Each wall is flat, endless, passes through zero and stands at right angles to its row. A trip goes straight from one point to another. Which walls does it cross, in order?
(in the rows, 128 means zero)

Walls:
(1): [128  75  90]
(2): [165  64 131]
(3): [ 89 139  67]
(4): [142 123  83]
(5): [112 215 142]
(6): [170 127 184]
Trips:
[145  58 123] to [104 120 104] => 6, 3, 2
[118 117 137] to [116 127 169] => 1, 5, 2
[135 156 114] to [169 142 164] => 6, 3, 4, 2
[182 109 169] to [172 131 196] => 5
[84 69 78] to [103 105 112] => none
[ 87 134 212] to [149 172 154] => none
[141 147 104] to [137 120  80] => 1, 5, 2
[132 129 146] to [177 189 110] => 2, 4
[125  80 111] to [146 168  93] => 2, 5, 1

Walls:
(1): [155 130 121 113  97 107  97 102 102]
(2): [136 168  50 106 163 124 107 144 216]
(3): [168 143  76 134  26 134 121 106 111]
(4): [112  46 112 163 107 125 156  86 145]
(5): [100 113  71 108  77 166 130 156 112]
(6): [119  54 119 170  77 120 154 170 139]
Trips:
[127 120 185  76  78  58 221 116 165] to [134 148 158 156 116  91 129 104 144] => 1, 6
[128 135 135 145 109 127  56 145  97] to [117  95  98  85  52  67  61  90 177] => 6, 2, 4
[166 106 145 184 173 153 121  82  88] to [179 204 225 185 143 118  81 116 140] => 4
[100 130 153 127  99  87 115 135 112] to [ 95  84 172 144 118 131  84 121 126] => 4, 3
[ 86 125 139 110  82 133 204  79 134] to [104 102 128 153 146  95 142  99  92] => 5, 3, 1

Walls:
(1): [167 158  24  81 140 171  98 142 159 108 149 180 118 152  62 132 101 122]
(2): [108  83 162 125 161 117  83 111 143 197 128 119  92 146 127 123 172 148]
(3): [115 113  86 157 197 126 150 189  91 131 144  94 124 172 115 113 123  95]
(4): [190  97 107 158 163  62  82 122 107 145 167 180 178 123 119 153 132 109]
(5): [ 94 117 105 115 129 146  82 180 110 114 110 126 162 205 180 117 129 118]
(6): [ 78 154 166 122 138 120 155 147 156 167 168  88 118 182 104 104 111 131]
(7): [150  47 162 123 100 148 161 134  87 123 170 120 117 153 133  54 101  96]
Trips:
[ 95  74 154  80 179 130 133 107 144  68 175  58 100 117 150 128 104 166] to [179 139 148 118 119 152 115 103 181  82  93 127  97 118 139 173  98 148] => 3, 6, 7, 2, 1
[125 125 132 157 138 186 125 121  88  90 169 119 153 190 117 111 170 118] to [125 192 134 132 147 155 182 177  95 105 122 124  74  61  62 195 132 117] => 5, 7, 6
[ 89  87 152  73 119 104 110  94 122 175 118 127 150 213  72 105 110 111] to [153 135 128 124 127 140  83 108 105 122 107  92 100 170 150 168  81 176] => 4, 3, 7, 6
